Every row gives one point. A path goes straight from each point to the next, and from the last back to the first. The post is the endless flat space through its rows: a point in 2 columns, a line in 3, a plane in 4, and so on, so that a path can go around it. Count how often the path circles the post. Going back the other way cancels.
(in the rows, 128 means zero)

Post (1 x 2):
[[116 144]]
Path:
[[ 81 150]
 [101 170]
 [ 74 148]
 [117 120]
 [160 114]
 [140 167]
 [121 208]
 [ 95 153]
 [110 202]
 [154 151]
 [137 118]
 [156 139]
 [138 165]
 [ 97 207]
 [ 97 136]]
Times around: 1

Post (7 x 8):
[[ 98 150 141 186 128 135 136 150]
 [128  93 147  83 112 118 207  45]
 [130 127 115  82 149  86 133 199]
 [ 88 144 168 150 155  99  53 151]
 [ 60 134 153 150  74 144  81  44]
 [105 105 139 132 102  69 116  75]
 [113  90 104 114 140 129 150  49]]
Path, 10 rows:
[[100  75 156 155 124  71 110  99]
 [ 56 113 189 134 101 106 167  98]
 [ 85 159 155  85  95 125 183 107]
 [105 178 112  87 124 138 115  73]
 [121 189 129 103 126 143 145 107]
 [ 60 144 136  59 137 117  98 120]
 [ 56 144 158 130 140  96 132 136]
 [104 157 122 144 161  96 118  82]
 [146 144  99 111 164 108 100  87]
 [136 127 168 130  96 154  83 110]]
Times around: 1

Post:
[[156 121 195  71 158 129 136 115 168 149 163 149 153  93]
 [150 178  70 109 131 156 210  50 153 140 110  74 224 130]
 [ 98 143 143 173 116 153 196 131 117 128 107 140 131  86]
 [139 124 139 163 187 165 154 148 173 159 101 145 127 152]
 [112 142 130 134 129 123 155 175  92 113 109  81 176 138]
 [ 73 134 165  99 157 204 166 145 101  61  76 134 109 161]
 [147  80  49 114 102  35  88 176 130 143 115 174 197  90]
 [120 102 120 116 110 140 189 205 160  97 107 130 173 166]
 [133  89 126  84  79 202 111 141  98 151 144 155 129  70]
 [180 125 113  82  76  59 172  90  50 170 157 135 167  97]
 [134  91 158 147  79 138 145  63 167 105 140 119 112 136]
 [ 97 128 133 126  89 178 142 120 156 127  55 125 192 162]
 [107 118 180  49 137 136 162 103 148 126  89  83  92 134]]
Path, 9 rows:
[[110 122 112 127 105 132 163 151 145  92  94 155 150 112]
 [ 98 121 126 139 109 171 173 135 134 105  81 130 154 105]
 [ 89 131 141 136 116 167 175 121 128 117  97 123 175  98]
 [ 88 136 119  63 148 178 197 120  92 188  76 187 187 130]
 [ 94 116  82 151 132 119 119  98 125 105  89 157 209 134]
 [135 106  86 115 146 187 240 153 128  98  93 138 205 118]
 [164 123 166 121 133 156 119 179 135 114 120  86 138 102]
 [122 136 130 118 139 158  80 117 120 109 122 119 132 117]
 [110 174 132 142 111 164 165 143 131  93 137 156 190 152]]
Times around: 0

Post, 17 rows:
[[ 98 135  87 116 140 157 178 102 135 135  90 125 157  97 117 141 157 112]
 [154 138 106 168 109 119  82 141  92 126 164  81 149  68 118 114 107 123]
 [181  80 116 161 104 168 103 128  15 136 166 133 146  92 163 156 110 101]
 [123 113 142 138  89 168 124 121 134 124 187 156 156  62 149 105 172 111]
 [127 149 196  77 138  90  83 156 157 151 112 104 119 162 110 164 106 161]
 [120  95 138 154 100 135 127 137  80 160 209  83 143  83 141 163 141 200]
 [166 110 141 132 110 102 123  78  77 105 180 108 181  45 152 165 162 114]
 [161 145 160 163 170 123 102 115 191  77 137 123  85 190 118 164 114 182]
 [ 86 142  78  55 179 132 133  86 136 141 168 155 157 100  37 136 168 132]
 [153 123 204 164 188  88  93 156 112  95  87 120  53 134 109 128 124 189]
 [164 150 185  81 187 167  85 138 171 114 104  79  85 113 104 141  88 179]
 [100 127  84  67  82 149 138  94 103  88 124 121 106  90  47 156 151 128]
 [175 170 193  97 172 109 131 107 124 126 124  91  34 168 104  95  89 163]
 [144 123 209 137 160 144 100  98 125  92  98  85 123 177  80  94 103 167]
 [ 92 147  80  36 119 126 147  89  99 105 130 169 183  82  95 114 116 183]
 [109 125  73  88 102 141 104  39 119 163 113 155 149  58  96 131 149 153]
 [131 167 149 146  99 140 135 114  74 148 167 140 164  47  86 170  85 134]]
Path (9 x 18):
[[127 157 122 112 116 146 102 177  70 147 100  83 109  64  79 180 150 143]
 [160 114 129 125 119 120 110 103  92  77 151 111 107 110  98 114 171 144]
 [170 152 174 139 108 156  97 101 111  74 153  80 119 114 134 107 110 126]
 [116 196 140 117 172 121 130  96 148 113 161 105  95 104  83 169  91 107]
 [167 133 108 136 146 114  88  32 104 178 153 128 183  98 125 141  75 107]
 [160 132 141  98  70 113 150 121  95 112 168  85 137  76 119 107 111 120]
 [158 154 175 104  72  70 148 159  82 118 140 178 109 100 146 138  77 125]
 [119 117 181  68 123 117  96  88  98 134 167 141 124  86 105 127  91 133]
 [114 134 132  89 166 149 101 151  62 121 180  88 101 131 155 163  99 221]]
Times around: 0

Post, 17 rows:
[[ 80 136  87 109  95 170  85 111 119 101 149 111 115 108 197 197 118 173]
 [147 139 159 127 110 112 139 197 145 119  18  79  88 138 178  84 129 114]
 [151 119  50 160 144 140  64 152 158 127 132 194 128 106  74 111 118 119]
 [148 129  80 114 128 112  86 117 171 142 172 138  41 114 100 106 119 139]
 [146 130 155  67  78 123 190 185 152  69  87 132 113 158 181 108 115 186]
 [172 112  91 200 152 161 152 122 164 104 153 130 100 144 116 105  95 149]
 [101 140 136 131 101 105 107 111 103  52 113 151  75  99 156 196 181 151]
 [191  98 117 102 131 197  99 125 141 120 129 145  81 116 108 114 120  99]
 [163 104 212 110  85  93 117 195 131 152  39  91 130 154 143 137 217 196]
 [127 160 193  73 134 112 176 172 147 105  70  88 135  72 179 143 159 157]
 [144 104  57 108 198 148  91  70 134 109 133 167  85 149 117 102 105 139]
 [131  94 109 167 124 164 105 110 164 162 176 221 102 157 133  77 127  86]
 [139 117  78 153 194 195  61 159 165  91 183 169  65 143 115 100 163 126]
 [117 131  80  84 113 100 117 138  65  96 152  94 105 121 153 177 195 131]
 [ 93 177 116  86  80 130  74  76  97  34 163  72 134  99 156 142 168 167]
 [103 151 112  94 126 171 118 117  46  92 139 126  79  75 145 112 116 181]
 [148 110 130 129 181 149  79 155 135 116 191 171 102 161 102 108  45 101]]
Path:
[[159 163  86 158 149 165 118 118 134  60 163 129 105 131 170  76 111 228]
 [135 176 125 178 127 122  87 102 121 121 141 156  61 130 126 105 165 163]
 [136 160 106 114 137 175 144 171 131  92 116 126  62 106 124 143 183 136]
 [ 88 122 105 118 123 142  62 156 128 122 122 145 193 138 105 140 174  53]
 [131 100 109 141 120 117 171 124 118  96 141 138 140  98 114  72 112 214]
 [163  72  95 111 149 100  63 103 138 100 113  94 113 126 124 138 129 162]
 [ 75 117  59 159 132 140 139 141 179 127  95  82  88 101 168 180  63 136]
 [116  97 121 169  81 170 147 152 104 142 121 177  59 146  98 148 130 147]
 [ 66 124 162 129 140 130  52 131 143 130 140 195 105 168 152 181 135  93]
 [107 145 147  93 156 155 140  81 110  75 160  97  53  88 144 144 106 101]
 [141  77 148 124 168 182  86 140 143 122 110 117  56 141 139  98 141 139]
 [149 109  65  71 106 125  65 114 157 155 174 140  48  84 133 127 186 144]
 [164 140  95 123  98 144 101 123 107 119 124 179  65  53 121 126  67 147]
 [144 128 120  60 116 125  60 122  84 137 138 117 144 176 209 176 158 138]
 [115 110 149 125 114 127  52 144 113  95 148 167 108  95 187 171 161 160]
 [ 94  75 158  48 116 128  73 136 134 145 155 127 119 121 153 125 165 128]
 [101 134 105  73 122 163 159 139 135  90 158 103  80  76 166 183 112 158]
 [115 158 150  90 146 173 122 142  91 139  89 143 142  89 115  74 146 160]
 [106 173  96 125  91 110 133 173 148 148 128 165 128 141 167 164  82 174]
 [157 129 117 104  78 148 111 112 127 126 161 152 105 151 136  74 104 171]
 [134 106 100 116 144 132 135 134 110 141  81 167 134 105 163 113 169 139]
 [163 102 120 121 124 176  91 122 106  87 121 142  83 101 157  74 145 133]]
Times around: 0

Post, 17 rows:
[[133  69  67 141 132 120 152 156 109  87 118 129 125 130 155 100 114 128]
 [160 126 126 127 124 135 139 110 134 127 129 164 162 158 162 151 154  99]
 [ 94 123 168 106 152 167 122  99  56  98 114 154 118 154 110 149 180  84]
 [117 154  91 103  93 151 103 159 139 113 123 134 160 134 132  94 124 103]
 [143 168 126 146  61 128 126 141 108 120 170 189 148 135 136 108 105 115]
 [105 136 160 180 107 132 126  94 185 123 143 159 171 134 114 133 157 112]
 [156 108 122 108 156 127 114 126 140 112 156 168 115 100 141 124  96 117]
 [178 149 109  94  68 151 119 130 151 123 172 171  95  79 135 164 146 153]
 [145 126  96 102  58 113 118  95 144 110 173 158 141 147 146  99 119 180]
 [122 158  92 126 128 132 102 107 136 175 176 130  97  62 127 150 152  79]
 [ 48 180 139  81 160  95 196 143  78  93  85 136 113  52 155 190  67  55]
 [113 167 105 103 119 143 150 115 154 110 127 147  94 126 147  95 172  61]
 [120 138 158 230 141  70 109  40  94  84  37 165 191 126  33 128 183 145]
 [131 158 102 111 115  93 150 176 154  96 166 108 149 120 100 100 130 115]
 [119  77 187 115 136  84 110 114 139 117  82 143 102 194 149 159 137  98]
 [108 146 164 102  51 121 130 106  69 145 148 178 168  39 114 132 182 145]
 [146 146 137 149 160 131 137 178 155 104 106  45 129 157 125  55  95 194]]
Path:
[[120 152  77 139 120 146 194 147 183  80 155 179 143 113 146  97 100 133]
 [144 134  84 175 138 140 130 143  85 115 123 114  89 128 129  51 156 155]
 [158 199  92  56 102 187 176 133 123  97 113 195 144 118 195 124 148 141]
 [ 86 123 168  67 150  93 118  92 107  91  67 107 125 136 140 160 117 155]
 [152 170 148 109 115 104  99 157  34  80 117 148 105  94  77 155  99  92]
 [150  96 118 124  73  81 141 153 113 119 156 179 193 145 130 152 127  56]
 [113 168  99 132  77  83 181 149 147 132 131 157 130  99 103 111 182  76]
 [117  69  86 112 147 114 105 192 159 120 162 104 153 110 122  70 136 148]
 [125  98  88  70 117 108  83 159  70  83 118 151 119  91 180 173  82 131]
 [105 142 211 152 111  83 107  89 203 100 183 138 148 101  88 116 154 112]
 [142 149 122 162 121 143 100  97 157 130 209 121 117 121 152  71  69 131]
 [132 141 103 167 123 143 152 108 165 109  93 143 179 158 130  72 129  60]
 [166  75  92 164 176 156 127 163 153 142 147 154 110 141 134 114 143  86]
 [149  96 181 124 149 100 136 138 164  92 122 148 130 156 109 118 162 160]
 [ 58 156 112 115  92  94 105  93 153  98 133 113 147  55 139  85 157 130]
 [189 188  76  92  95 129 154 122  85  42 146 151 109  49 135 115 130 205]
 [122  60 122  98 105  86  92 110 137  68 135 137 157  94 120 120  86 148]
 [133 106 150 130 175 172  98  85  58 144  87 153  91  98  99 107 162  59]
 [149 190  56 100 112 158 142 140 121 115 119 156 129 175 144 140  75 102]
 [ 98 156 103  96 123 113 118 131 163 121 138 180 127 127 139 118 126  64]
 [159 249 116 147  67  74 134 127 162 120 151 188 120 128 163 137 130  91]
 [176 179 133 225 149 150 112  90 101 104  92 151 152 103 115  85 197  66]
 [122 142  75 112 124  67 126 150 153  64 107 116 134  49  84  57 105  67]
 [107 101 206 134 146 165 115  90 101 130  69 164  99  78 101 109 142 134]]
Times around: 4

Post:
[[151 113 114 116 172 130 165 102  82 145 111 146  92 121 147  99 128 107]
 [165 102 206  96 152 124 116 120 114 168  85 157 169 217 113 118 155 152]
 [162 129 109 106 137 119 155 101  77 112 166  44 134 174 167  81 178 119]
 [157  98 132 131 153 180 156 122 135 137  94 118 165  86 100 165 118 119]
 [110 164 130 155 141 100 137 122 163 169 163 109 118  69 113 125  63 127]
 [151 117 114 178 112 138 100  83 154 145 158 158 122 132 139 151  77 176]
 [116 142 100 184 169 121 122 138  93 143 144 132 116 124  44 133  81 126]
 [ 52 155  96 121 211 180 108 161  66  98  93  45 152 209  87 164 104 133]
 [159 175 145 105 114 107 217 153 148 127 179 146  98 123 168  68 167 116]
 [130  81 146 152 118  85 106 144  78 146  96 111 123 174 160 135 108 238]
 [128 141  90  88 139  92 111 165  88 154 123 133 170 162 110 131 115 132]
 [112 138 118  96  80  82 134 144 112 138 116 134 121 187 116  51 145  88]
 [131 131 162 136 176  95 103 128 109  84 114 105 151  74 159 148  95 141]
 [135 204 134 146 152 117 152  98 120 116  86  91 118 166 130  97 119 170]
 [ 98 109 126 111  53  52 166  57  55 117 133 139 134 139 155 139 128  82]
 [ 75 174  98 147 132 126 148 110 195 158 142 138 192 134 114 107 172 188]
 [189 132 124  72 125 121 180  62 137 124 181 133  49 156 119  76 156 155]]
Path (25 x 18):
[[139  94 100 158 204 124 124 139 108 128 116 139 173 171 147 131 130 156]
 [164 124 129 133 168  91 172  98  74  76 172  51 159 129 173  80 197 141]
 [117 184 172  99 200  99 127 118 153 162 157 114 177 125 134  71 154 129]
 [183 156  97  79 173 119 116 121  99 118 195 122 135 160  55 136 118 175]
 [125 183  90 166 147 127 190 203 101 154 101 128 161 133  95 105 103 113]
 [ 98  51 122 106 115 142 121 120 112 125 142 136 106 138 132  80 127 198]
 [213 134  70  76 122 116 114 157  80 136 135 102  92 118  80 117  73 171]
 [132  82 139 130 164 169 148 154  89 134 108 140 147 104 134 159  37 135]
 [142 113 104 134 175 106 123 102 134 134 200 128 158 162 113 114 116 153]
 [178 127 111 128 176 150 142 108  90 130 128 127 164 216  97 145 178 172]
 [136 127 123 134 132 153 117 136 123 122 102 124 199 155 138 128 162  83]
 [146  74 103 107 180 183  75  65 104 140 122  74  87  97 100 124 148 124]
 [ 90 165 118 115 162 110 170  63 104 100 111 106  61 132 122 119 147 108]
 [ 74 158 207 164 136  57 199 101 132 127 127 117 163 147 130  77 171  35]
 [114 137  30  99 134 137 138 158 116  83 129 127 187 147 124  84 145 143]
 [114 125 150 157 192 136 121 163 147 186  52 193 195 117  68  97 143 188]
 [171 102  96 114 151 125  96 139 123  94 171  78 171  99 197 120 113 159]
 [ 73 140 112 126 104 134 135 100 153 124 182  69 114 172 150 180  64 143]
 [129 117 112 156 146 137 165 116 144 156 156 101 145 185  66 101 238 105]
 [107 100 123 100 116 113 159 137 115 134 130  91  50 161 121  94 157 126]
 [134 140  76  83 144 102 153 157 105 122  68 150 139 157 175 118 133  64]
 [114  87 157 119 169 130 189 112 134 108 162  39 168 126 194 139 144 199]
 [ 98 195 138 103 178  81 113 158  83 100 100 185 161 145 189 162  65 191]
 [108 101 115 176 115 163 123 139 146 165 128 154 138 146 102 150  65 142]
 [155 152 155 162 129 111 178  95 100  97  98 130  90 164 148 148  73 104]]
Times around: 0

Post (17 x 18):
[[152  60 111 159 107 112 124 140 128 132  98 137 134 138 103 106  81  79]
 [164 113 118 134 126 151 104 109 116 101 140 149  86 146 169 136 136 133]
 [129 113 143 121 174 128 114  99 124 184 118 149 165 162 113 134 132 113]
 [104 140 143 188 249  90 162 121 121 145  84 118 123 149 129 168 152  65]
 [120  97  94 133 148 158 104 125 138 146 140 131 129 100 139 149 123 145]
 [144 127 121 111 117 138  92 139 107 158 154 136 161 143 130 111 109  78]
 [119 162 151 177 138 174 155 137 137 137 190 138 101  93 116 136 140 115]
 [110 163 115 111 133 116 178 100  92 144  73 119 149 128 114 117 141 129]
 [102  77  86 146 168  54  92 188 139 170 128 134 140 159 137 155  87 168]
 [165 116 148 130  99 129 123 115 131 154 116 122 129 106 150 129 160  87]
 [109 170  83 178 124 149 147  98 113 133  40 168 157 150  99 121 145 125]
 [114  91  97  58  87 100 105 121 135 122 149 149 122  97 109 170 145 144]
 [173 144 171 135 124 150 117 122 117 147 128 142 124  96 149 155  88  95]
 [ 90 159 148 179 112 207 137 165 181 131 167 129  67 117 142 123 114 146]
 [121 169 139 101 177  96 105 149 125  67 106 122 162 182 101  98 137 182]
 [ 91 127 172  51 105  87 103 141  91 108 143 123 167 138 142 125 146 161]
 [155  99 140 113 106 171 107 132 109 171 107 132 112 112 126 154 126 135]]
Path (27 x 18):
[[154 126 123 163  89 149 126 167 123 102 111 149 134  33 121 138 128 135]
 [139 130  80 117 140 142  86  52 119  92  55 167 152 171 167  99 133 139]
 [141 172  74 152 131 167 101 117 139  93  82 108 141 126  98 122 143 150]
 [154 169 135 140 145 174 121 110 140 104 112 146 117  91 147 209 108  90]
 [109 200  89  95 145 172 153  82 145 136 120 107  94 144 176 176 137 173]
 [175 107 145 108 148  89 107 104 104 156 129 138 135 136 117 166  99 150]
 [149 120 109 128  91 172 125  88  91 150  75 143 109 139 139  83 153  95]
 [144 134 191 116 170 160 153 117  69 230 120 140 103 153 129 161 113  75]
 [182 127 137 135 120  83 101  90 161 140  80 153 150  86  86 158  67  77]
 [124 205 143 135 178 129 119  83  96  41  73 105 152 178 158 124 142 134]
 [105 131 107 116 103 137 104 123 125 126 109 108 151 118 136 145 161 136]
 [ 94 126 152 156 131 111 101 141 150 145 161 132 120 122 110 153  83 107]
 [ 93 153 177 107 171 190 109 135  86 141 108 126 133 153 108 131 129 112]
 [122 199 172 106 157 165 105  90 137 107 104 117 188 200  90  73 101 139]
 [125 139 152 153 144  99 151 157 110  94  61 123 155 155 117 153  81  98]
 [135 147 116 124 163 228 106 132 117 128 107 151 158 125 163 139  71 147]
 [124 115 136 120 191 149 101 155 105 134 100 123 111 160 145 133 125 133]
 [126  93 142 139 154  77  73 160 162 139 106 138 136 178  87 129 133 147]
 [ 85  84 226 183 103 116 109 172 102 145 153 114 130 168  71 153 187  99]
 [152 103 169 112 141 154 121 117 118 129  92 114 156  91 143 141  84 158]
 [108 129 145 127  95 190 132 160 156 145 118 121  98  92 115 146 154 133]
 [115 123 153 155 117 155 144 119 139 146 135 133 130 160 102 131 112 119]
 [139 102 114 153 120 180  85 156 126 137 122 123 116 146 117 119  86 118]
 [143  81 128 150 136  98 124 125 135 135 119 167 106 117  86 146  67 136]
 [191 149 121  93 160 184  47 110 195 147  84 164 137  76 116 165 185 102]
 [101 151 139 151 111 146 166 186 164 123 155 127  94 113 114 128 168 168]
 [107 164 100 139 152 135 147 126 112 104 166 188  90 143 149 178 173 143]]
Times around: 1

Post:
[[160 163 105 105 129  97 235 101  84 147 170 120 122 137 176 151 102  79]
 [106 114 166 127 143 137 143  76 148 154 154 160 117 160 137 173 104 159]
 [139 126 138 131 142 158 166 122 114 148 146 128  97 176 137 173 148 132]
 [ 89 140 125 146 170 103 160 107 138 138 134 109  96 106 129 116 159 110]
 [130  88 150 162  76  57 154 150 104 109 147 155 138 120 140  78  67 133]
 [ 90 122 187 109  84 120 141 116 180 140 157 195 136 156  63 156  86 121]
 [ 82 103 118 150 105 154 157 126 124 149 168  97 122 164 137 124  61 112]
 [127 157  96 128 158 136 153  94 114 135 137 107 100 116 112 109  93 128]
 [141 127 122 140 144 102 125 127 123  88 112 129 153  61 162 134 103  84]
 [161 140 110 125 178  71 132 107 111 145 152  66 112 114 132 113 109 128]
 [135  70 131 127  84 119 177 118 128  98 169 142 111 131 124 163  73 142]
 [103 134  94 105 131 202 117 118 119  88 164 152  99 126 159 176 131 108]
 [182  74 147 117 130  90 132  70 101 110 149  84 147  97 110 110 110 175]
 [ 92  97  50 175 131 110  90 130 111 139 106 117 109 106 131 114 124  69]
 [106 132 145  83 131 139 152  75 143  85 124 127 138 169 114 142 129 127]
 [113 135  63 112 162 176 108 141 184 132 125 150 143 182  74 118 153 161]
 [ 81 104 109 117 152 156  75 153 105 151 136 150 114 107 120 175  97 131]]
Path:
[[103 154 136 102 130 225 109  66 143 114 164 168 109 179 122 109 126 117]
 [113  82  57 181 135 136 158 120 158 120 166 133 114 181 150  88  89 126]
 [155 106  60  94 170 103 117 178  88 124 152 220 121  94 105 186 193 131]
 [109 148  43 139 142 192 130 125 126  98 167 140  93 113  98 156 105 144]
 [137  80 175 157 180  99  85  62 103 132 119  70 101 128  98 124 130 170]
 [ 72 128 144 135 123  51 172  87 101 152 146  91 137 191 191  39  56  90]
 [160 108 124 124 107 158 195  33 192 136 145 162 123 159 107 149 114 160]
 [203 162  66 126 143  30 139 114 128 208 135 132 122 191 110 129 176 148]
 [115 120 161 138 192 125  92 160  46 154 163  55 134  62 179 194 115  94]
 [132  67 145 117 164 128 104 189 106  89 136 168 142 104 146 170 121 139]
 [ 97  65 139 105 138 138 155 107  64 125 143 155  80  84 136 173 126 153]
 [220 160 125  57 155  86 205 132 107 136 161 143 146  73 144 175 186 106]
 [166 112  82 142 132  90 156 112  80 121  85 107 145 159 149 134  92 158]
 [ 76 172 129 140  90 196 156 159 158 156 151 244  77  94  98 210 123  84]
 [ 74 113 143 120  72  78 134  90  86 138 157 157  69 107  65 159 166 128]
 [108  96 115 161 121 106 181  80 114 120 138  67 137 191 136  53 109 139]
 [146  86 140 123 170 147 113 127  78  90 117 114  90  24 135 171  72 127]
 [ 98  87 143 113 163  90  47 117  85 168 136 193  66  89 148 138 170 163]
 [187 178 130  86 124 124 127  75 155 147 108 162 131 149  61 159 127 141]
 [183 167 118  52 198 100 167 154  75 160 177 152  61 102 186 200 137 140]
 [105 119 106 140  86 129 177  80 161 157 168  97  84 188 121 108  83 123]
 [115 112  72 149 136 149 144  88 120 139 114 109 126 141 127 126 121 125]
 [ 82 127 114 143 109  75 167 126 118 148 116  70 131 119 107  93 155  74]
 [114 115  93  88 125 132 106  95 127  73 127 109 150  67 186 127 123  66]
 [ 46 116 156  90  91 170 158  23 131 131 152 103 124 155 105 101 103 178]
 [165 183 138 136 109 100 218 144 119 124 218 119 147 138 167  85  86 139]
 [101  76 130 159 128  87 139 100  79 104 170  79 109 163 166 104  91 143]]
Times around: 3

Post, 17 rows:
[[107 113 125 148 118 155 121 141 121 118  98  76 111 127  52  96 126 148]
 [127 126 101 135 164 127 145 119 149 138 139 145 181 124 161 105 126 118]
 [165 157 167 117 158 115 100 106 124 141  96 126 129 163 141 125 115  95]
 [161 143 102 103 135 120 152 145  93 151 186 132 167 133 124 168 171 109]
 [133  95 128 117 111 130 101 121 164 145 103 155 199 121 130 116 118 171]
 [114 132 134 143 136 117 106 101 129 133 180 134 148 132 140 151 123  94]
 [108  98 122  96 116 148 112 155 153 156 111 112  95 115  65  73 101 149]
 [110 146  99 132 172  91 127 134  61 150 140 135 131 119 140 175 152  61]
 [126  61 134 159  97 142 111 129 157 151 110 106 127 157 121  68 109 168]
 [158 120  79 151 156 149 131  94 129 139 148 169 127 118 132 161 145 100]
 [103  91 117 109 135 181 123 128  92 160  93  80  99 157 108 118  78 200]
 [159 121 112 108 157  67 140  98 115 127 150 124 145 114 158 168 152  59]
 [123  93 110 147 123 156  75  84 180 168 117  97 137 139 103  75 131 161]
 [137  98 153 158 129 173 104 149 171 126 120  96 119 106 123  99 151 197]
 [138 171  98 132 118 119 138 129 118 167 152 105 139 133 172 213 151  71]
 [ 90  85 164 138 112 190 165 117 143 160  82  84 124 104 109  51 144 183]
 [140 158 130 110 133  89 103 100 119 128 114 143 115 143 163 128 124 139]]
Path (30 x 18):
[[205 166 116  85 124 118 122  87 168 137 132 144 110  94 125 132 130 117]
 [182  91  76  93 136 114  84 184 136 154 129 160  73 154  74 126  83 157]
 [166  88  84 139 162 104 120 107 106 174 130 114 179 220 130 150 124 152]
 [ 96 120  96 160 121 135 146  67  88 182 136 123 107 153 122 172 135   7]
 [ 99 179 150 140 110 131  91 120 111 156 137  88 174 130 122 178 197 118]
 [135 172 137 151 191  90  90  68 160 131 132 166  89 154 119 105 128  58]
 [ 48 147 134 179 168 128 153  90  74 143  88  92 144 116 160 130 140 128]
 [140 126 166 137 136 119 144 159  53 112 125  65 109  86 138 177 143 145]
 [117 143  83 109 156 182 119 146  72 132 143 202 185 123 130 170 102 201]
 [123 136 181 135  77 168 145  92 121 159 105  83 144 145 175 121 176 151]
 [171  80 156 146 126 165 106 178 118 107 112 132 161 132 132  94 148 188]
 [191  67  69 149 143  89 107  81 104 125 150 169  97 136  74 152 117  29]
 [148 136 165 137 141 106 100 149 131 155 156 115 168 165 103  74 109 157]
 [190 129 138 120 109 115 109 143 174 176 100  99 136 154 118  99 136 146]
 [178 137 167 112 162  97 180  64 148 141 110 131 185  98 159  82 189  65]
 [182 120 156 160 101 145 140 103 109 124 109  67 154 158 192 115 174 115]
 [126  78 145 146 153 166 141 143 107 160 122  59 172 128 143 147 164 102]
 [119  94 140 114 109  96 102 113 122 176  88 110 169 149 112 116 150 109]
 [136  98 144  92 124  39 140 157 160 104 103 153 143  81 109 135 146 126]
 [135 142 105 106 120 200 165 112 138 145  96 127 158 144 115 139 147 180]
 [124 146  99 106 160 124 105 124 113 108 145 139 136 109  84 129 137 112]
 [123  44 106  52  86 154 180 105 156 173  61 163 139 116 139  90 144 213]
 [ 76 154 100 110 144 137 140 146 124 168 147 145 200 110 151 216 138 152]
 [164 122 135 111 142 122 128  71 150 133 129  94 127 160 101 102 173 109]
 [119  62 123  89 164 174 149 122  69 119 112 142 180 129 137 132 137 178]
 [110 124 150 170 134 222  98 125 139 162 127  63 116  84 125 126 164 126]
 [138 142 107 178 157 131  96 100 100 131 107  65 125 120 135 162 114  95]
 [120 145 140 124 167 130 124 167 133 163 107  60  88 141 183 104 115 173]
 [136 142 143 153 102 142 134 173 206 137 163 133 119 100 118  81 137 202]
 [138 157  93 156 211 148  74 140  44 154 163 110 125 117 131 197 127 144]]
Times around: 0
